Each row is a point. A path goes straight from each point to the next, and from the last back to the first. The post is the endless flat space through its rows: a point in 2 columns, a line in 3, a plane in 4, and so on, so that a path can go around it. Count how often the path circles the post. Going back the other way cancels.

Post, 2 rows:
[[  9  42  -1]
 [ 30 -41  29]]
Path:
[[  8 -49   2]
 [ 35 -23  10]
 [ 57   8  27]
 [ 45   7  56]
 [ -3  40  34]
 [ 51  41  48]
 [ 82  -7   7]
 [ 38 -44  12]
 [ -1 -14  -1]
 [-21  23  23]
 [ 29 -14  56]
 [ 43   8  25]
 [ 69 -67  23]
 [ 23  17 -22]
 [-25 -65   8]]
Times around: 1

Post, 7 rows:
[[  3  -4  26  75  18   6  18  14]
 [ -1  -7 -70  12 -37 -50  30   1]
 [ -9 -13 -75 -23 -29  -1  -5  38]
 [  3  37  41  -3  -7  26 -28  -1]
 [-12  23 -73 -35 -23  12  47  21]
 [  6 -16  -8  28  12  27  -3 -33]
 [ -4  11  54   8  65   9 -14   5]]
Path, 19 rows:
[[ 14 -61 -10  49  -3  -3 -11  15]
 [-13 -35   6 -28 -20  41 -26  -8]
 [-51  31  -6  -3  55  21  50  19]
 [  4 -20 -34 -15  44  95 -35 -64]
 [ 10  59  20  25  64 -38  71  16]
 [ 28  17 -11  24 -27 -38  11   8]
 [  2  43 -33 -11  38  54  40 -10]
 [-45   7 -20  62  39   8  17  10]
 [-39 -18  11  35 -56 -30   8   8]
 [  4  10  -4 -21 -26 -34  -6   0]
 [ 41 -26 -39  13 -21 -13 -11  44]
 [ 26 -20 -47  48  -1  41   3 -29]
 [ -1  43 -29  41 -24  -3  15 -10]
 [-44  22  51  11   4  -7 -29  43]
 [-25  -6 -11 -26 -51 -16 -13  27]
 [ 15  51  35 -12 -25  29  13 -25]
 [ 38  39 -38 -35  21   9  19  44]
 [ -4  63   7  37  10  37  42  55]
 [ 31   1 -35 -12 -12 -20 -19 -25]]
Times around: 1

Post:
[[-23  11  14 -34 -40  71 -81  -8  23 -23  -6   9]
 [ -2  -6   6 -31  -7  47 -41 -13 -62  -2  -4 -42]
 [ -5  23 -21  -5  17 -18  26  17  -4  -4  -6 -59]
 [-31 -21   7  25  50  15 -32 -33  19  -3  13  56]
 [ 54  37 -40  15  30  32  52  77 -46  21 -19 -28]
 [ 18  -1  34  -5 -18  27 -53   1 -20 -46 -46  -1]
 [  3  30  19  18  -5   3  51  63 -50  -6  26 -36]
 [  9   4 -10  20  43  39  27 -65  18 -43  27  38]
 [-11 -30  -1 -51  50  12  13 -60  31 -42  20  95]
 [ 15  28  17   6  70  36  65  64 -24   1  -4 -70]
 [ 23  37 -35  12  66  14  41  77 -36 -36  36 -42]]
Path (21 x 12):
[[ 36   7 -54  20 -28  51  40  66 -54 -11 -30 -50]
 [ 17 -18 -62 -33  90  27 -20 -29 -12 -31 -35   4]
 [-31  -2 -18  58  20  -5 -16   7 -59   9   0  60]
 [ -5   9  17  49   6  16  17  73 -68 -85  -7 -23]
 [ 10 -21 -64  55  28  -1  30 -28   6 -14  25 -68]
 [ 34  13 -70   2 -36 -25 -20  33 -36   4  61 -29]
 [ 22 -44  16  -5  26 -10  12   7 -13 -37  46  42]
 [-32 -41   1  20   2  54 -48 -27   5  36  11 -14]
 [  5  -8 -23  -5  25  48  25   2 -38 -56  -6 -45]
 [ 15  34  -9   6 -43   0  22  27 -49 -28 -44 -10]
 [-43  -9   9  36  24  17  34  38 -32  25 -12  -2]
 [-47 -46  26  19  26  20 -30  40 -13   7  12  -4]
 [-12 -28 -27  23   1  30   8 -45 -76 -20 -24  -6]
 [-30   1 -29  11  73  26 -46  35 -41  -2   1   5]
 [  1  16  -3 -33  80  47  16 -48 -26  26 -33 -20]
 [-37  -5  39  52  70 -29  -5  -4 -23  43 -51 -32]
 [-48   0  10   1  38   7  33  50  22 -66   5  62]
 [  0 -47  22 -27  42  67  19 -10   1 -27 -22   2]
 [ 23 -16 -11 -19  -8  63 -36  33 -10   8   6 -16]
 [ 26  14 -32  15  -5  -2 -43   7  29 -44  65  12]
 [  0   4 -10 -11  21  34  15   8  37  21 -20 -15]]
Times around: 0

Post (17 x 18):
[[ 25  10 -27 -69  30 -48  69  19  22 -30  70  70 -39  13  39  -8  18 -32]
 [ 48  31  54 -21 -13  -2  -1  32  32   3 -11  28  21  48  85 -39  34 -44]
 [-11 -18 -42 -15  77 -43  34 -26 -49 -44 -26 -76  -8   8 -44  80  23  -6]
 [-21  22   2   3  51  22  84 -24 -40 -40  46  -7  22  38 -34  20 -23 -52]
 [ 31 -23   2 -13  39  29   5 -18   0  48 -34 -27 -16 -24 -60 -19  73  41]
 [  9   3 -35 -33 -22 -11  -5  -3  39  23 -56 -30  10  -4   9 -55  -8  28]
 [ 22 -12  11 -34 -18  29 -18  15  95  40 -41 -37  19  32  -9  11  18  67]
 [-46  -8  11 -31  57 -16  -2  21 -21 -59  18  30  29  47 -43  19 -23 -61]
 [-54   7   2  20  82 -22  34 -69 -39 -55  -5  16  42 -12 -48  66  24   2]
 [  6  -4   0  21 -20  28 -45  26  59  40  30 -16 -15 -10  46 -24   7   1]
 [ 10  -6  11 -34 -59  15  34  30  -4 -50  20  42  11   0  40   2  27 -52]
 [-10   0  43 -50 -28  -4  24  37   0  56  15  10  10   6  63 -21   3   2]
 [ 20   2 -31 -17 -28  31 -15  54  43  79 -37  53  15  64  57 -12  11   4]
 [-38  11  15  41  44 -45  45 -25 -84 -72  23  -9 -19  40 -65  33   6   9]
 [ 14  23  56 -19 -33  38  10  46  48  35 -65  31 -43   3  44  -2  -9 -17]
 [-22  -3 -11  37  41 -70  53  -8  -8  -9 -26 -21  61 -13 -87  43  40 -18]
 [ 60  25  -8 -34   8  10  26  94   8  -2   9  40  17 -25  56 -16  -4  17]]
Path, 13 rows:
[[-52  -1  20 -77 -14 -27  30  47  11   4   3  36  64  60 -27 -68   9  -7]
 [-34  16   4 -17  -2  -1   4  21   3 -13  17  16  33 -11  -2   4  12 -31]
 [-23 -15 -51  12  42   6  10   7  24  -8  24  50   0  10 -64   8  54  33]
 [ 18 -18  25  13  60 -19  53 -19 -36 -29 -28 -27  15 -11  -5  -9  39 -12]
 [-21 -26  -4  -3  38 -16 -25   2  -6 -20 -17  -3  15  48 -10  37 -39   6]
 [  5 -10 -10  36 -15  20 -35  43  34  -9  47  16  -7  26 -19  17  -7 -47]
 [ -8 -23 -43 -25 -16 -28  -9   8 -38  -4 -31 -13 -30  80  31 -34 -30 -34]
 [  4  -4   1 -37   7 -40  50   8  37 -23 -13  53  55  31   2  -4  39  14]
 [-12  16 -18 -18  33   6  27  14  33   5   9  -9  -1  35  -6  17  55  12]
 [ 36  36 -18 -52   8   7  -1 -21  12  -2  -7  -5  30  55  17   7  34  35]
 [  9   3  36 -17 -63   7  24 -17  -9 -59  -2  16  -8  17 -24  -2  13 -17]
 [ 37 -36  36  36 -20   2  11  11   7 -11 -16  43  31  -4  20  16  47  33]
 [ 40 -16  -3  19  36  32  66  27   8  -6 -30  13  42 -11 -32 -16  38 -73]]
Times around: 1

Post (17 x 18):
[[  1   1  27   2 -33  14  28 -18   6 -22   4   4  18 -16   1  10  22  24]
 [  6  10  -7 -34  50   7 -34  32   7  36  35  -3 -23   0  29  16   3   2]
 [ 24 -19 -26  14  17 -48  15  -2 -20 -17  15  -2  24 -21  27 -22  -3  26]
 [-29 -19 -18 -13   3  19  23  -8   1  -5  12  11  -6  -5 -39  81  14  14]
 [-45   1  31  32  -9  31   8  -1   6   9  20 -12 -29 -28  14  18  38  18]
 [ -3   0  12   2  29   5  13   2  24  14  27  45  40   0 -10   5   8  27]
 [-26 -17   4  -1  -4 -12  17   0   7   2  47 -10  22 -12  10 -26 -11 -25]
 [ 19   7 -41  11  -7  -3  -1 -24 -23  10   9 -19  57 -14   2 -40   0 -13]
 [  6  23  20 -22  26  19  17 -29  -4 -23  24  -7 -13 -37  35  -3  12  -2]
 [  2  46  11 -10   4  21 -13  10  -1  22  24  16 -54  -4  12   3  12  -7]
 [-14  23  11  17   4  30  -6 -18 -13  15 -20  -1 -22  17   4  12  19  -1]
 [  7  -9 -10 -11  17 -20   9  21 -13 -19 -18 -11  15 -46  17  -5 -23   5]
 [  3  -6  29   3  37 -24 -20 -16 -18  18 -12  17   0 -11 -13  43  25  42]
 [  5   0  -9  -6   8  -3  14 -32 -23 -33 -18 -21  14 -10 -15 -48   4  14]
 [ -3 -21  15 -12  -9 -15  36 -26  -2  10 -26  25  33 -45  21   1   6  49]
 [  9 -19   9  -4 -27  36   6 -30 -18  22  15  -4  15 -12  10  -6 -28  11]
 [-22 -22   1 -21  21   4 -19 -43 -18 -36   6  12  10 -21  12   2  14  25]]
Path, 30 rows:
[[  5   0 -44  -6 -19 -16 -14  28 -16  16 -18  16 -22 -31  16 -21  -5   2]
 [-10 -24 -29  -9  -8   0 -23  10 -48   3  16  -6   5 -14 -12 -34 -33 -23]
 [ -9 -13  -4 -17 -34  19  32 -53 -19  15   9  11 -14  -7   2 -30   2 -10]
 [ 16  10   1  -6  32   9 -24  18  32  -8  47  11 -11  11  24   5   0  -9]
 [  3  -1  16   3   0  11   5 -36   2   8  14  -5   5 -25  36  54  -3  12]
 [  0  30  -5 -18  39 -12   3 -47 -12  12  20  13 -15  24  13   4   9  20]
 [  6  34 -27   4   6  24  12  15  27  15  25  42 -29 -10  22  25   8   3]
 [ -7 -42  42   1 -37  18   2 -19  -6  -9   5   7 -35  -8   2  12   8  11]
 [  8 -22 -21 -25  62 -14   8 -19 -27 -33  24  24 -16 -19  21  43  -1  27]
 [-10  24  26  -2  -8  10  -9 -29 -18  17   5   3  52 -40  22  44  42   0]
 [  8 -20 -26   3  11   3  -5  -4 -32 -19   3  -1 -38 -16  37  10 -21  48]
 [ 47  17  -5  14  73 -10  -6  33   7 -49 -10 -15  -3 -15  21 -33  18  69]
 [ -9  15 -21  -6  34   4  15 -13 -22 -16 -17 -46  32 -48  42  25  17  31]
 [ 28   7  18  -8 -12  -1 -21  30 -35  -1 -42  -6 -22  12  25  -5  -3  49]
 [-17 -19  29 -31 -38  -6  29 -11   6  25  10   8  17   1   4  41  21  39]
 [-51  41  44   5  15  23  23   3  20  16 -10   5 -36   5  11 -10  17  26]
 [-26   1 -31  -4 -33  11  -2 -41  -3   5  13 -37  35 -37   9   5  32 -15]
 [ 16 -20 -33 -24  -3  12  18 -36   4 -42   1 -10  47 -32  39   5  20   6]
 [-18   3 -26 -41  19 -21   0 -12  11   3  25   7  15   5  13  -1  10 -42]
 [-32  -5  12  17  34  17 -26 -36   2 -75  53 -11 -46  -7  -8 -28  16  -7]
 [ -1 -39  30   6 -17  -8 -13 -23 -13 -15 -29   4  -7 -12  -7 -18  27  28]
 [ 24   5   8   9 -45  23  13  29 -26  16 -33 -28 -20 -23  20  12 -15  10]
 [-23  -1 -19 -12  -6   2  18   1  -5  25  45 -23  53 -33  14  17   4 -18]
 [ 27  16   1 -12  46  15  27 -21   2 -12  36   1 -20 -12  37  40  -9  30]
 [  0  26  51 -14  -6  29  31  -5  18  11  38  -6  -6 -27  31  15 -14  -7]
 [-13 -25 -14   1 -13 -18  10   6  -4  11   6  21  71 -54  39  32  34  50]
 [ 33  24 -41   1  -7  29   3 -28 -49 -15  -2 -10  24  -9  11  16  24  12]
 [-10  11  -8 -22  95  18 -29  -3  -3 -45  63  11 -18 -22  20 -38  -2  30]
 [-14 -34   5   4   8  -4   3 -21  -6 -46  -8  11  12   7   2   8 -56   9]
 [ 35  22   0  -5 -23   8  26 -20   0  23   2  34  -8  -3  -2  -2 -34 -10]]
Times around: 2

Post, 17 rows:
[[-18  -5   2  27 -28 -44  -7 -41  37 -36 -15  49   9 -64  18   7  -5  28]
 [ 56  15  22 -35  47  16 -20   7  48 -11 -35  -3  37 -38 -24   1   1  11]
 [ -3  12 -32 -24  54  20  22  22 -43  53 -26  -9   9 -24  -7 -19 -14  19]
 [-23 -16 -13 -34 -11 -47 -71 -36   3  -8  41  23 -11   1   5 -30  15  28]
 [ 49  -9  19 -64  24  24   6  28  40 -12 -39 -52  12 -11 -29 -39 -41 -47]
 [-17 -21 -11 -19 -46 -95 -17  17  -1  10 -35 -45  17  36  80   9  17  48]
 [-20  30 -17  -8  17   8  15  22  28  -2   5   2  37 -20 -55  12  16  -7]
 [ 21  -9 -39 -27   3   5  13  11 -23 -12   4  36   2 -23   0 -36   6  34]
 [ -8 -49   5  -7  -2  27 -24 -29   8  27  44  32  35 -11   6 -33  33 -32]
 [ 17  23 -26  -7   7 -31 -16  12 -42  -9   4   3 -15  50  52 -26  -8  20]
 [-77 -22   3  26 -48  24 -30  45 -60  54  52   1   8  11  21 -19  33  10]
 [ 37  -7 -40   7 -19 -22  -2 -36 -32 -27  41   7  22 -62   0 -16 -17   6]
 [ 24  -4  62 -42 -17 -28  34   8  33  35  -3  -2  18 -22  12  -9  -2  -9]
 [ 41   2  -8  -6  29  14  15  52  14  32  44 -22 -89  22 -12 -11 -29  22]
 [ -1 -33  15 -59   1 -13 -20  24 -22   7  38  43 -17  -5  32   7  26 -26]
 [-29  -7  30 -42   1  10 -10 -25  21   5  22   5 -48  22 -11  22  68  20]
 [-21  41 -47 -31 -23  63 -18   2   8  18  26  14   4  23 -50   9 -22  22]]
Path (13 x 18):
[[ 64  16  15 -23  36  35  15  -8   2   5   8   9 -37  12 -32 -26 -23   4]
 [-41   8  37 -23 -14 -45 -52 -95  -3  11  14 -48  15 -20 -31 -20 -17  37]
 [-21  22   6 -41  10  80  24 -18  -5  37  46  12  35 -25 -34   3  11  16]
 [-38 -26  17 -61 -15 -29 -51  18  19   8   6  37 -46  12  66   6 -11 -14]
 [-24  17  -9 -24  23 -60  19 -32  35  -8  26  17  14 -44  -8  -2 -26  -3]
 [-15  41  -7 -18  25  34 -64 -15 -18  -6  34  17   2   4   0 -61  27 -28]
 [ -4   2  49  -2 -20  49 -54  -7  17  38  19 -14  14   6 -10 -22  39 -13]
 [ 33 -17 -38 -18  71 -10 -20  67 -21  -1  35 -21 -23  12 -45 -42   7   0]
 [-20  12  30 -41  42  26 -41  29 -16   5   4  21  21 -38 -31  11  -5   2]
 [ 18  11  28 -45  11  36   3  28  -5  -8  30  56 -34 -60  25  19 -22  -1]
 [-28  20  35   9  38  23  19  23 -21  87 -24 -22  13 -42   2 -15  10  13]
 [ 28  28  12 -50 -41  33 -51 -35  18  38  17  10 -15  -2  -9   7   2  10]
 [ 26   7 -19 -52  -1 -60 -10 -33 -17  26  -5  16 -11  19  27 -20 -12  52]]
Times around: 2

Post:
[[ -6  -1 -60  21  20 -15 -18 -23  23  14  32 -22  10   4   4   9  -4  -3]
 [  5   8  21 -24 -39  36  32 -24  26  -8  51  34  -2 -33  38 -10  11  43]
 [ 22  10  31  46  22  -5  14  23   1 -10   9  17  -1  31  17  -6  -1 -33]
 [ 10  17   6 -27 -17  27  -1 -12  31 -12  29  34  -1 -19 -16 -14  91  42]
 [ 39  13  25  -6 -21  14  13   8 -12  11  64  30  17   4  -4   3  28  52]
 [-11 -17 -49  -8  32  -9   6 -11  16  17 -32 -29   4 -39 -44   3 -22   0]
 [ 14   9 -25  -8  48  -8  12  -7  10 -19  11  19   7   2  13  16  -8  20]
 [  7 -10   9 -19 -11 -43  25  15  14 -16   1  19 -21  24  18  10 -16 -28]
 [-12   8  10 -23   0  39  13   7  26 -29  81  12 -30 -39 -29 -16  62  56]
 [ -9  -6 -28   3  27 -49  -7 -43  20 -13  14 -23  45 -42 -16  -3   8 -26]
 [ 42 -23  -7  41 -12 -23  27   1 -17 -22  -6   2 -20  17  44   8   9 -14]
 [ 26  19  21  48  -1   2 -10  15 -15  -3   9  12  -7  30  36  63  15 -22]
 [ 24   1  22  26  26 -32   4  -1 -27  11  14 -17 -38  -9  43  19  32 -25]
 [  9  14  21 -38 -25  14 -35  -4  27 -21  22  15   3 -39  -4 -34  24  66]
 [ 23 -11   6  15   5  -4  12  25 -66  -3   3  30 -20  13  39   7   9 -50]
 [ 42 -37  19  38  22  -5 -19 -16 -11   1  12  27 -30  23  15  30  -2 -27]
 [-17   4 -23   2  38  -4   5 -70   5 -16  12 -45  10  12 -26   8 -14  -9]]
Path, 25 rows:
[[ 32   3  35  45  15   8  10  24 -35   6  77 -13 -42  55  35  23 -31  40]
 [ 37 -13  28  12   3   3 -27 -19  11  15  16 -20   9 -20 -19 -40  55  19]
 [ 33  11  13 -52   5 -13  50  25 -30 -30   8  46   2 -45  25 -55  -4 -15]
 [ -5  14  14  26  30  32 -47  24 -23  -4  30  32 -30 -37 -36  17  36 -16]
 [ -7  37  29  -6  28   7 -72  -3  14   1  27  -3 -44 -21 -44 -22  65  68]
 [ 55  16 -30   4 -33  -5   5  26 -32  28 -15  29  37  16 -13  -3  14  -2]
 [ 11  12  36 -58  35 -12 -14 -48   5 -19  -9 -14 -12 -34 -18   7  52   7]
 [ 36   0  45  23 -34 -43  14  -2  75 -15  69  34  32  30  33  -4  13  20]
 [-10   0  43  21  40  25 -54 -19   3  -8  22  36 -15 -14 -43  10  88 -26]
 [ 20  14 -44  36  20 -35 -32   0  11 -18  48  11  -1  -9  -8 -29  76   8]
 [-21  -2 -17 -32  40  17  63 -17  20 -43   7 -23 -95 -57  47  43  10   9]
 [ 26  -2 -18  41 -18 -10  -2   4  50 -15  87  -6  36 -12  22  24  27   7]
 [-27 -36 -10   4  27 -31 -23 -11  52   6   2 -15 -30 -22 -32  15  10 -33]
 [ 15 -26  -5  35  12  16 -40 -21   6 -18 -24  -2 -35 -63  -3 -34  69  25]
 [ 46  20 -33  32   2  35  16  33   1  15  60  52  13  39  29  57 -40  59]
 [  2 -15  18 -29   3 -32  45  41  27 -39  28  38  -1 -45  16 -15 -50 -18]
 [-20 -15 -25  -8  27  -8  -6 -60 -33   4  24 -60  26 -62  18 -20  35 -26]
 [ 10  39   4   5  -5  -7 -43  45 -67  38  50  14  29  11  18  14  48   6]
 [-26  31 -14   4  10  -2  12 -22   0 -39  -3 -27 -32 -34  19   1  38  32]
 [ 14   5 -36  56  16  -6  27 -85 -33   8  17 -33   1 -21  53  15  35 -67]
 [  3  13  -1  12  22  26  41  29  14 -33  10 -24  -6  -4   2  -1  44 -20]
 [ 23   8  28  14 -19  31 -43 -43  50  10  40 -14   1  20 -36  18  86  50]
 [-15 -10 -52  -9  14   1  20 -45  50  12  25 -16   1  13   3  11 -23 -22]
 [ 22  -9  19  16 -10   7  -9 -39 -40 -12  19   0 -74  -3  10  23  32 -47]
 [-24  10 -18  -2  21  32  64   2 -25 -15 -23  40   5  17 -24  47 -10 -26]]
Times around: 2
